Each row of a before or after table is a point. One or more steps were done to the points. Then noise was added and the rows were shuffled. The steps act on how far a point lies along the listed directions, d1 being the first. Write out the steps. A step turns or swaps two directions, mirrors them in a line or flattens them onto one, adds a multiple of one to another, or multiplies one. Angles are multiples of 10 degrees, from the lower direction toward the higher: turns from -170 to 170, lines from 10 to 170 but not 90. Use the fewest steps. Two steps may share a direction if one is a turn and the other turns, adds or multiplies; they go together, in the order done. Otherwise the lowest direction goes first.

Directions:
(1): |  0.012 |  0.293 | -0.203 |
(2): |  0.069 | -0.201 | -0.286 |
(3): | -0.349 | -0.030 | -0.063 |
Before:
|  0.044 | -0.011 |  0.036 |
|  0.026 | -0.020 |  0.024 |
|  0.011 |  0.006 |  0.034 |
| -0.092 |  0.025 | -0.010 |
|  0.050 | -0.025 |  0.017 |
|  0.069 | -0.046 | -0.046 |
|  0.074 |  0.042 | -0.023 |
|  0.027 |  0.034 |  0.030 |
|  0.049 |  0.021 | -0.043 |
| -0.027 |  0.031 |  0.013 |
|  0.091 | -0.075 | -0.085 |
|  0.041 | -0.015 |  0.022 |
After, 12 rows:
| -0.017 |  0.051 |  0.018 |
|  0.008 |  0.043 |  0.024 |
| -0.084 |  0.031 |  0.025 |
| -0.006 |  0.048 |  0.020 |
| -0.022 | -0.004 |  0.081 |
|  0.028 | -0.066 | -0.055 |
|  0.021 |  0.026 |  0.005 |
| -0.040 | -0.016 |  0.056 |
|  0.036 |  0.013 |  0.048 |
|  0.032 | -0.021 | -0.006 |
|  0.001 |  0.041 |  0.008 |
| -0.138 |  0.039 |  0.030 |
Steps: multiply d1 by -1; swap d2 and d3

Directions:
(1): | -0.333 |  0.059 | -0.060 |  0.122 | -0.319 | -0.269 |  0.175 | -0.013 |
(2): |  0.182 |  0.326 | -0.033 |  0.334 |  0.166 | -0.213 | -0.023 |  0.114 |
(3): |  0.123 | -0.159 | -0.492 | -0.019 |  0.028 | -0.153 | -0.063 | -0.166 |
Before, 12 rows:
| -0.010 | -0.063 | -0.046 | -0.036 | -0.052 | -0.006 | -0.037 | -0.038 |
|  0.039 | -0.101 | -0.041 | -0.071 |  0.048 |  0.050 | -0.031 | -0.070 |
|  0.063 |  0.053 |  0.052 |  0.064 |  0.067 |  0.013 | -0.002 |  0.050 |
|  0.014 |  0.028 | -0.014 | -0.004 | -0.028 | -0.061 |  0.003 |  0.009 |
|  0.004 |  0.096 | -0.022 |  0.090 |  0.046 | -0.034 |  0.000 |  0.003 |
|  0.035 | -0.029 | -0.085 | -0.007 | -0.007 |  0.024 | -0.007 | -0.038 |
|  0.081 | -0.091 | -0.019 | -0.110 |  0.023 |  0.105 | -0.019 | -0.030 |
| -0.034 | -0.022 | -0.056 | -0.030 | -0.015 | -0.008 |  0.001 | -0.054 |
|  0.003 |  0.084 | -0.001 |  0.054 | -0.014 | -0.006 |  0.022 |  0.020 |
|  0.033 |  0.071 | -0.034 |  0.072 |  0.030 | -0.044 |  0.014 |  0.003 |
|  0.035 | -0.046 | -0.089 | -0.015 |  0.027 | -0.025 | -0.012 | -0.039 |
| -0.003 |  0.011 | -0.015 |  0.027 | -0.011 | -0.014 | -0.007 |  0.027 |
After:
|  0.052 |  0.123 |  0.007 |  0.106 |  0.055 | -0.045 |  0.016 |  0.034 |
|  0.017 |  0.020 |  0.006 |  0.029 |  0.016 | -0.005 | -0.013 |  0.033 |
| -0.115 | -0.102 | -0.030 | -0.092 | -0.156 |  0.005 |  0.070 | -0.045 |
| -0.060 |  0.016 |  0.040 |  0.010 | -0.071 |  0.031 |  0.038 |  0.005 |
|  0.057 |  0.059 | -0.092 |  0.114 |  0.046 | -0.094 |  0.007 |  0.018 |
| -0.065 |  0.015 |  0.079 |  0.007 | -0.044 | -0.017 |  0.043 |  0.017 |
|  0.045 |  0.045 |  0.038 | -0.009 |  0.014 | -0.021 | -0.021 |  0.033 |
| -0.053 | -0.053 |  0.069 | -0.060 | -0.078 |  0.047 | -0.021 | -0.007 |
| -0.131 | -0.083 |  0.031 | -0.056 | -0.102 | -0.007 |  0.041 | -0.055 |
|  0.046 |  0.142 | -0.012 |  0.127 |  0.086 | -0.047 | -0.011 |  0.026 |
| -0.059 | -0.003 |  0.055 | -0.050 | -0.011 |  0.050 |  0.010 | -0.026 |
|  0.073 |  0.093 | -0.031 |  0.066 |  0.045 |  0.008 | -0.004 |  0.020 |
Steps: turn d1 and d3 by -150 degrees; multiply d2 by 1.6

Directions:
(1): | -0.090 | -0.186 | -0.016 |  0.214 | -0.343 |  0.202 |  0.160 |  0.213 |  0.356 | -0.144 | -0.023 |
(2): | -0.150 |  0.051 | -0.081 | -0.376 | -0.323 | -0.142 |  0.185 | -0.204 | -0.040 | -0.184 |  0.238 |
(3): |  0.187 |  0.162 | -0.424 | -0.008 |  0.079 | -0.059 |  0.191 |  0.167 | -0.090 | -0.287 | -0.243 |
(4): | -0.212 |  0.032 | -0.139 | -0.035 |  0.146 |  0.552 |  0.109 | -0.217 | -0.114 |  0.000 | -0.006 |
(5): | -0.113 |  0.153 |  0.400 | -0.116 | -0.144 |  0.070 |  0.030 |  0.110 | -0.206 | -0.152 | -0.389 |
(6): |  0.158 |  0.372 |  0.243 |  0.076 |  0.171 |  0.014 |  0.342 | -0.077 |  0.248 | -0.027 |  0.151 |
Before:
|  0.025 | -0.068 | -0.066 |  0.024 |  0.014 |  0.030 | -0.067 |  0.034 | -0.024 |  0.005 | -0.049 |
| -0.028 | -0.008 |  0.002 |  0.070 |  0.063 |  0.144 | -0.089 |  0.003 |  0.012 |  0.053 | -0.023 |
| -0.010 | -0.039 | -0.009 |  0.020 | -0.026 |  0.057 | -0.028 |  0.015 | -0.041 | -0.025 | -0.040 |
| -0.003 | -0.006 | -0.002 |  0.037 |  0.005 |  0.026 |  0.011 |  0.061 |  0.067 |  0.033 |  0.021 |
|  0.043 |  0.019 |  0.047 |  0.028 |  0.063 | -0.022 |  0.011 |  0.047 |  0.014 | -0.001 | -0.005 |
|  0.020 | -0.025 |  0.021 |  0.092 | -0.025 |  0.020 | -0.021 |  0.042 |  0.055 |  0.005 | -0.037 |
|  0.038 |  0.112 |  0.085 | -0.043 | -0.039 | -0.071 |  0.002 |  0.063 | -0.045 | -0.052 | -0.126 |
|  0.019 | -0.049 |  0.079 |  0.045 | -0.016 | -0.022 | -0.039 |  0.058 |  0.077 |  0.047 |  0.010 |
|  0.073 |  0.040 |  0.067 |  0.055 | -0.016 | -0.061 |  0.008 |  0.070 |  0.013 | -0.050 | -0.063 |
|  0.035 |  0.019 |  0.010 |  0.045 |  0.052 |  0.046 |  0.014 |  0.031 |  0.106 |  0.044 |  0.102 |
|  0.031 | -0.016 |  0.086 |  0.052 |  0.018 | -0.054 | -0.022 |  0.021 |  0.045 |  0.028 |  0.036 |
After (11 x 11):
|  0.015 |  0.025 | -0.005 | -0.006 |  0.013 |  0.021 |  0.033 |  0.005 |  0.100 |  0.026 |  0.132 |
| -0.009 |  0.051 |  0.019 |  0.014 |  0.019 |  0.125 |  0.062 | -0.016 | -0.029 | -0.058 | -0.056 |
| -0.049 | -0.035 |  0.036 |  0.004 | -0.006 |  0.109 |  0.002 | -0.022 |  0.042 |  0.027 |  0.036 |
| -0.020 |  0.031 |  0.008 | -0.038 |  0.034 |  0.046 |  0.063 | -0.029 | -0.015 | -0.032 |  0.033 |
| -0.002 | -0.038 | -0.001 | -0.005 | -0.064 | -0.013 | -0.024 |  0.019 | -0.032 | -0.040 | -0.018 |
| -0.051 |  0.014 | -0.003 | -0.096 | -0.123 | -0.042 | -0.028 | -0.037 |  0.016 | -0.031 |  0.092 |
| -0.025 | -0.011 | -0.001 |  0.023 | -0.058 |  0.057 |  0.024 | -0.012 |  0.038 | -0.026 | -0.002 |
| -0.021 |  0.000 | -0.013 |  0.002 | -0.012 |  0.033 |  0.028 |  0.038 |  0.055 |  0.017 |  0.042 |
| -0.010 | -0.062 | -0.082 | -0.054 | -0.051 |  0.012 | -0.025 | -0.009 | -0.033 | -0.035 |  0.000 |
| -0.037 |  0.001 |  0.041 |  0.010 |  0.030 |  0.093 |  0.026 | -0.056 |  0.008 |  0.016 |  0.061 |
| -0.014 |  0.123 |  0.047 | -0.034 |  0.020 |  0.085 |  0.032 |  0.009 | -0.072 | -0.049 | -0.144 |
Steps: add 0.5 times d1 to d2; turn d2 and d4 by -150 degrees

Directions:
(1): | -0.403 | -0.102 |  0.197 | -0.115 | -0.051 | -0.092 | -0.059 |  0.059 |  0.304 |  0.003 |  0.358 |  0.221 | -0.033 | -0.281 |
(2): |  0.175 |  0.112 | -0.182 |  0.394 |  0.074 | -0.053 | -0.260 | -0.184 |  0.091 | -0.210 |  0.313 |  0.027 | -0.317 | -0.007 |
(3): | -0.200 |  0.118 |  0.248 |  0.047 |  0.227 | -0.364 | -0.165 | -0.306 | -0.116 |  0.257 | -0.164 |  0.107 | -0.087 |  0.211 |
(4): |  0.115 | -0.033 |  0.106 | -0.258 | -0.166 |  0.261 | -0.301 |  0.003 |  0.287 |  0.158 |  0.062 | -0.022 | -0.139 |  0.427 |
(5): |  0.045 |  0.098 | -0.255 | -0.209 |  0.221 | -0.025 |  0.205 | -0.373 |  0.317 | -0.151 |  0.042 |  0.133 |  0.291 |  0.117 |
(6): |  0.294 | -0.041 | -0.028 |  0.035 |  0.296 | -0.215 |  0.096 |  0.324 |  0.067 |  0.366 |  0.309 | -0.010 |  0.123 |  0.071 |
Before, 11 rows:
|  0.008 | -0.029 |  0.029 | -0.092 | -0.047 |  0.028 |  0.022 |  0.072 |  0.031 |  0.040 | -0.002 | -0.007 |  0.055 |  0.023 |
| -0.036 |  0.002 | -0.002 |  0.001 | -0.003 | -0.007 | -0.001 |  0.005 |  0.038 | -0.021 |  0.027 |  0.023 |  0.013 | -0.056 |
|  0.020 | -0.054 |  0.021 | -0.081 | -0.026 |  0.060 |  0.069 |  0.064 |  0.006 |  0.032 | -0.041 |  0.022 |  0.059 |  0.047 |
| -0.069 |  0.028 |  0.057 |  0.080 |  0.002 | -0.094 | -0.013 |  0.010 | -0.046 |  0.023 | -0.030 | -0.009 | -0.035 | -0.042 |
|  0.070 |  0.043 | -0.030 | -0.014 |  0.004 |  0.017 | -0.012 |  0.042 |  0.000 |  0.011 | -0.006 |  0.024 |  0.025 |  0.095 |
|  0.059 |  0.030 |  0.002 | -0.064 |  0.043 |  0.030 | -0.074 | -0.041 |  0.056 |  0.074 |  0.028 | -0.019 | -0.005 |  0.153 |
| -0.080 |  0.018 |  0.022 | -0.024 |  0.011 | -0.043 |  0.031 | -0.058 | -0.022 | -0.008 | -0.025 |  0.014 |  0.031 | -0.043 |
|  0.043 | -0.012 |  0.010 | -0.098 |  0.018 |  0.014 |  0.041 |  0.071 |  0.066 |  0.074 |  0.032 | -0.021 |  0.068 |  0.050 |
|  0.045 |  0.009 | -0.009 | -0.067 |  0.022 |  0.058 |  0.079 |  0.067 | -0.026 |  0.036 | -0.019 | -0.032 |  0.075 |  0.013 |
| -0.069 |  0.015 |  0.021 |  0.015 | -0.025 | -0.020 | -0.011 | -0.041 | -0.013 | -0.036 | -0.030 |  0.023 | -0.050 | -0.046 |
| -0.010 | -0.013 |  0.030 |  0.009 | -0.043 |  0.028 |  0.022 |  0.126 | -0.068 |  0.008 | -0.021 | -0.045 | -0.007 | -0.066 |
After (11 x 14):
| -0.131 |  0.015 |  0.000 | -0.041 | -0.109 |  0.070 | -0.017 | -0.120 |  0.033 | -0.147 | -0.076 |  0.035 | -0.049 | -0.058 |
|  0.111 | -0.018 |  0.036 |  0.006 |  0.119 | -0.110 |  0.038 |  0.191 |  0.011 |  0.197 |  0.132 | -0.026 |  0.048 |  0.020 |
| -0.088 | -0.005 |  0.004 | -0.040 | -0.093 |  0.070 | -0.004 | -0.036 |  0.021 | -0.089 | -0.013 | -0.002 | -0.013 | -0.065 |
|  0.029 | -0.033 |  0.043 |  0.009 |  0.027 | -0.026 |  0.033 |  0.054 | -0.045 |  0.067 | -0.021 |  0.026 |  0.010 |  0.046 |
| -0.026 |  0.050 |  0.022 | -0.027 |  0.081 | -0.069 |  0.004 | -0.062 |  0.017 |  0.043 | -0.026 |  0.020 |  0.029 |  0.052 |
|  0.118 |  0.042 | -0.037 |  0.036 |  0.053 | -0.031 |  0.015 |  0.101 | -0.058 |  0.059 |  0.005 |  0.000 |  0.034 |  0.078 |
|  0.095 |  0.027 |  0.023 |  0.010 |  0.096 | -0.033 |  0.030 |  0.092 | -0.075 |  0.135 |  0.014 | -0.040 |  0.026 |  0.058 |
| -0.074 | -0.004 |  0.038 | -0.005 | -0.026 | -0.009 | -0.034 |  0.011 |  0.040 | -0.003 |  0.028 |  0.032 | -0.016 | -0.055 |
| -0.026 |  0.027 | -0.044 | -0.030 | -0.006 |  0.002 |  0.042 | -0.048 |  0.106 | -0.061 |  0.015 |  0.013 |  0.046 | -0.009 |
|  0.127 | -0.001 | -0.054 |  0.014 |  0.065 |  0.014 |  0.029 |  0.116 | -0.029 |  0.066 |  0.074 | -0.061 |  0.042 |  0.018 |
|  0.005 | -0.008 |  0.044 | -0.017 |  0.027 | -0.074 |  0.008 |  0.059 | -0.002 |  0.081 |  0.035 |  0.012 |  0.027 |  0.010 |
Steps: multiply d1 by 1.6; multiply d2 by 0.4; turn d3 and d5 by 150 degrees; multiply d4 by 0; multiply d6 by 3

Directions:
(1): | -0.288 |  0.300 |  0.129 | -0.053 | -0.199 |  0.099 |  0.061 | -0.392 |  0.146 | -0.344 |  0.105 |  0.088 |  0.059 | -0.225 |  0.159 | -0.224 |  0.265 | -0.067 | -0.074 |  0.366 |  0.238 |  0.085 |  0.086 |  0.207 |
(2): | -0.120 |  0.254 | -0.194 |  0.156 |  0.056 |  0.416 | -0.028 |  0.211 | -0.162 |  0.151 | -0.163 | -0.395 | -0.195 |  0.084 |  0.055 | -0.152 |  0.106 |  0.105 | -0.318 |  0.102 |  0.000 | -0.055 | -0.397 |  0.235 |
(3): |  0.196 |  0.116 | -0.165 | -0.007 | -0.270 | -0.169 |  0.213 | -0.384 |  0.061 | -0.162 | -0.171 | -0.144 | -0.384 | -0.104 | -0.271 |  0.256 |  0.128 |  0.223 | -0.057 | -0.388 |  0.051 | -0.140 | -0.040 |  0.143 |
Before:
| -0.023 | -0.002 | -0.032 |  0.037 |  0.061 |  0.080 | -0.041 |  0.095 | -0.033 |  0.051 |  0.001 | -0.038 |  0.060 |  0.038 |  0.045 | -0.045 |  0.000 | -0.039 | -0.010 |  0.051 | -0.012 | -0.005 | -0.069 | -0.012 |
| -0.041 |  0.078 |  0.031 |  0.011 | -0.039 |  0.007 |  0.041 | -0.108 |  0.045 | -0.104 |  0.022 |  0.023 | -0.001 | -0.058 |  0.046 | -0.060 |  0.041 | -0.019 |  0.002 |  0.065 |  0.035 | -0.008 | -0.010 |  0.070 |
| -0.054 |  0.063 |  0.044 | -0.021 | -0.086 | -0.018 |  0.015 | -0.136 |  0.056 | -0.113 |  0.038 |  0.018 | -0.031 | -0.081 | -0.004 | -0.047 |  0.061 | -0.011 |  0.012 |  0.098 |  0.073 | -0.008 |  0.028 |  0.051 |
| -0.026 | -0.008 |  0.041 | -0.018 | -0.011 | -0.032 |  0.011 | -0.045 |  0.026 | -0.048 |  0.034 |  0.065 |  0.022 | -0.015 |  0.026 | -0.040 |  0.029 | -0.038 |  0.018 |  0.048 |  0.058 |  0.002 |  0.052 | -0.015 |
| -0.049 |  0.072 |  0.029 | -0.016 | -0.161 | -0.069 |  0.077 | -0.244 |  0.052 | -0.153 |  0.031 |  0.047 | -0.044 | -0.097 | -0.053 |  0.034 |  0.097 |  0.027 |  0.005 | -0.017 |  0.090 | -0.031 |  0.057 |  0.069 |
| -0.034 |  0.029 | -0.003 |  0.002 |  0.007 |  0.030 |  0.000 |  0.051 | -0.013 | -0.018 |  0.019 | -0.021 |  0.005 |  0.025 |  0.041 | -0.036 |  0.014 | -0.028 | -0.056 |  0.073 |  0.021 |  0.000 | -0.030 |  0.054 |
| -0.024 | -0.031 | -0.017 |  0.033 |  0.040 |  0.022 | -0.041 |  0.051 | -0.006 |  0.021 | -0.006 |  0.034 |  0.041 |  0.037 |  0.043 | -0.044 |  0.007 | -0.052 |  0.015 |  0.016 |  0.009 |  0.020 | -0.003 |  0.000 |
|  0.008 |  0.026 |  0.013 | -0.003 | -0.006 |  0.029 | -0.009 |  0.012 | -0.032 | -0.005 | -0.023 | -0.054 | -0.018 | -0.006 |  0.006 |  0.000 |  0.011 |  0.026 | -0.026 |  0.022 |  0.010 |  0.000 | -0.027 |  0.020 |
After, 8 rows:
| -0.002 |  0.019 | -0.046 |  0.028 | -0.032 | -0.003 |  0.010 | -0.059 |  0.018 | -0.037 | -0.039 |  0.005 | -0.043 |  0.000 | -0.005 | -0.005 |  0.056 | -0.006 | -0.006 | -0.044 |  0.036 | -0.006 | -0.008 |  0.049 |
|  0.031 |  0.007 | -0.031 | -0.003 | -0.018 | -0.024 |  0.029 |  0.018 | -0.011 | -0.017 | -0.011 | -0.035 | -0.054 |  0.026 | -0.020 |  0.032 |  0.004 |  0.011 | -0.042 | -0.029 |  0.007 | -0.028 | -0.027 |  0.047 |
|  0.081 | -0.222 |  0.052 | -0.011 |  0.068 | -0.146 | -0.044 |  0.126 | -0.036 |  0.105 |  0.067 |  0.129 |  0.114 |  0.075 | -0.055 |  0.104 | -0.147 | -0.042 |  0.140 | -0.114 | -0.085 | -0.017 |  0.097 | -0.171 |
|  0.108 | -0.097 |  0.003 |  0.011 |  0.039 | -0.105 |  0.019 |  0.031 |  0.006 |  0.026 | -0.001 |  0.045 | -0.002 |  0.029 | -0.037 |  0.068 | -0.091 | -0.003 |  0.085 | -0.120 | -0.071 | -0.040 |  0.013 | -0.060 |
|  0.068 | -0.079 |  0.011 | -0.019 | -0.006 | -0.106 |  0.026 | -0.024 |  0.014 | -0.007 |  0.006 |  0.062 | -0.021 |  0.013 | -0.045 |  0.050 | -0.019 | -0.007 |  0.053 | -0.084 |  0.015 | -0.028 |  0.064 | -0.062 |
|  0.116 | -0.153 |  0.016 | -0.022 |  0.024 | -0.140 | -0.021 |  0.055 |  0.005 |  0.053 |  0.021 |  0.050 | -0.008 |  0.029 | -0.091 |  0.092 | -0.108 | -0.005 |  0.114 | -0.102 | -0.058 | -0.037 |  0.056 | -0.112 |
|  0.012 |  0.013 |  0.015 | -0.002 |  0.006 |  0.027 | -0.015 |  0.029 | -0.037 |  0.005 | -0.021 | -0.049 | -0.009 |  0.003 |  0.007 |  0.003 |  0.001 |  0.023 | -0.019 |  0.020 |  0.002 |  0.002 | -0.026 |  0.008 |
| -0.013 |  0.081 | -0.069 |  0.032 | -0.043 |  0.060 |  0.028 | -0.064 |  0.001 | -0.041 | -0.037 | -0.079 | -0.048 | -0.022 | -0.008 | -0.008 |  0.078 |  0.018 | -0.047 | -0.003 |  0.037 | -0.034 | -0.081 |  0.066 |
Steps: add -0.7 times d1 to d2; turn d1 and d3 by 160 degrees
